Every row gives one point. Each copy is the shape, with its points in the same order, stretched, turned, moved and blurred by noise. Say if it was mirrored as well.
In the rows, 128 means zero.

Shape, 9 rows:
[[ 89 136 107]
 [176 168 116]
 [218  40 142]
 [ 96 104 185]
 [118  80 134]
 [156 159  99]
 [147  40 153]
 [127 125 111]
 [114 131 118]]
Copy 1, 9 rows:
[[144 139 102]
 [ 82 163 104]
 [ 60 111 190]
 [166 169 167]
 [135 121 156]
 [ 95 149 101]
 [114 113 189]
 [119 131 116]
 [129 143 120]]
Copy 1 is: mirrored
Copy 2 (9 x 3):
[[136 201 112]
 [187 127 167]
 [197  42  62]
 [ 61 134  86]
 [140 139  64]
 [177 160 164]
 [131 100  36]
 [153 167 115]
 [132 176 117]]
Copy 2 is: only turned

Shape (11 x 6):
[[ 86 125 203  89 171 107]
 [ 84 166  94  91 142 112]
 [ 94 116  92  90 126 151]
 [ 95 116 135 191 143 113]
 [217  99 198 138 160 145]
 [128 135 105 162 157 130]
 [ 98 137 109 121 192 127]
 [117 132 134 151 174 123]
 [114 148 169 164 123 218]
 [203  96 103 106 163 144]
 [104 181 121 104 153 144]]
Copy 1 (11 x 6):
[[157 134 208 115 206 169]
 [164 112 119 119 132 200]
 [ 98 114  95 115  98 159]
 [161 135 126 188 152 129]
 [114 129 186 116 129  39]
 [153 129 132 155 103 127]
 [148 111 164 150 115 175]
 [158 128 156 158 138 140]
 [121 244 123 114  63 145]
 [ 95  58 147 118  76  60]
 [162 158 143 105 100 194]]
Copy 1 is: only turned
Copy 2, 11 rows:
[[164  80 167 178 108 164]
 [ 87  69 135 139 140  94]
 [151 113 156 126 172  81]
 [119 138  90 161 151 157]
 [204 184 151  98  51 160]
 [103 155 123 134 131 124]
 [104 127 164 170 128 112]
 [111 138 141 155 115 143]
 [132 167 201  76 158 202]
 [171 178 156 107  86  74]
 [ 81  93 174 116 126 132]]
Copy 2 is: only turned
Copy 3 (11 x 6):
[[ 94  80  29  84  72  29]
 [115  49 114  49 122 133]
 [118 114 168  60  78 115]
 [143 164  55  86 111 177]
 [168 129 106 208 101  35]
 [171 111 106  93 114 168]
 [152  76  93  45  73 127]
 [164 112  73  86  98 133]
 [142 161 116  39 172  65]
 [182  84 194 169  70  91]
 [124  52 110  52 145 105]]
Copy 3 is: mirrored
